Each row of a before or after table is a point. The points were changed in one or more steps. Then noise was added and the rows were shuffled. The steps act on how far a point lies along the listed directions, d1 being the first. Write out the steps. A step turns or swaps two directions, mirrors them in a line or flattens them onto one, adds a multiple of one to another, or multiplies one. Angles are multiples of 10 degrees, from the lower direction toward the higher: turns from -170 to 170, lines from 10 to 170 but not 90. Use the fewest steps. Two steps may share a direction if one is a turn and the other turns, adds or multiplies; they go together, in the order done. Otherwise the lowest direction goes first.
In the rows, 128 means zero.

Directions:
(1): [141 115  77]
(2): [ 76 126 115]
Before (13 x 3)
[[110 139 197]
 [ 94 109 118]
 [116 142 146]
 [130 140 124]
 [ 52 136 148]
 [148 150 201]
 [118 117 124]
 [144 142 196]
 [118 144 150]
 [ 51 134 137]
 [114 112  94]
 [158 134 108]
 [ 96 103 101]]
After (13 x 3)
[[103 106 109]
 [122 143 199]
 [123 117 117]
 [ 87 140 188]
 [111 144 143]
 [ 53 125 112]
 [109 139 141]
 [126 110  91]
 [162 138 121]
 [109  99  92]
 [133 140 126]
 [118 154 204]
 [ 50 132 119]]
Steps: turn d1 and d2 by -20 degrees

Directions:
(1): [101 169 136 171 156 168 157 136]
(2): [110 132 113 150 112  66 179 126]
(3): [123 185  80 129 100 122  91 124]
(4): [ 79  99  90 116 150 140 126  81]
(5): [132 110  78 120 154 133 135 191]
Before (8 x 8)
[[167 232 182 150 128 168  82 177]
 [104  91 106 134  98  88 163  85]
 [ 97 136 128 159 140 107 193 137]
 [136 109 109 124 130 117 149 167]
 [ 88 105  51 151 178 146 168 132]
 [ 94 158  88 155 128 141 162 133]
 [134 136 188 170 134 147 124 155]
 [103 100 100 121 130 148 146 111]]
After (8 x 8)
[[189 173 172 110  72  48  91 154]
 [108 127  81 119 128 153  91  62]
 [132 171 131 164 101 111 100 160]
 [132 138 147 133 124 151 127 127]
 [123 154  79 116 130 145 103 158]
 [133 119  87  97 100 128  99 121]
 [108  86  84 133 155 168 149 151]
 [100 118 103 124 123 154 135  97]]
Steps: turn d1 and d3 by 110 degrees; turn d2 and d5 by 130 degrees; multiply d2 by 0.4

Directions:
(1): [210 151 112 104 121 161 132  96 118 117 134 142  77 112]
(2): [180 100 139 132 134  97 136 154 117  94  84 126 140 197]
(3): [105 134 128 175  76 124 131  56 100 105 130 111 116 162]
Before (10 x 14)
[[110 152 125 128 119 149 129  97 133 136 157 131 114  89]
 [109 143 123 131 128 147 125 113 140 146 152 121 121 100]
 [ 93 133 136 119 142 136 129 140 135 152 140 126 141 106]
 [160 133 120  96 156 152 119 142 142 142 144 144 109  85]
 [117 159 115 129 122 170 130 103 118 151 162 133 102  86]
 [143 139 104 113 131 150 125 121 134 136 140 134 120 110]
 [ 97 126 133 101 151 130 120 174 149 152 140 134 155  83]
 [128 130 127 135 125 136 134 116 131 124 131 138 123 116]
 [122 131 128 133 136 135 132 141 135 134 116 135 134 118]
 [122 125 130 135 128 119 122 126 131 129 130 125 138 135]]
After (10 x 14)
[[182 138 102 112 125 151 129 108 125 120 128 136 106 130]
 [225 171 110  94 117 184 135  73 122 118 154 150  57  83]
 [128 137 125 135 127 141 132 125 131 130 120 136 124 115]
 [197 132 120 114 130 149 126 106 119 112 128 140  90 126]
 [157 161 120 105 123 172 131  88 122 144 153 137  87  84]
 [249 180  97  95 119 202 138  76 102 125 152 153  40  90]
 [155 161 113 102 111 171 123  91 123 136 158 140  93  69]
 [118 128 130 132 130 124 121 125 134 134 136 126 137 125]
 [201 165 107 104 122 181 131  83 128 132 153 137  68  88]
 [152 131 125 128 127 139 136 117 129 120 128 141 114 118]]
Steps: multiply d2 by 2.5; turn d1 and d2 by 70 degrees; multiply d3 by 0
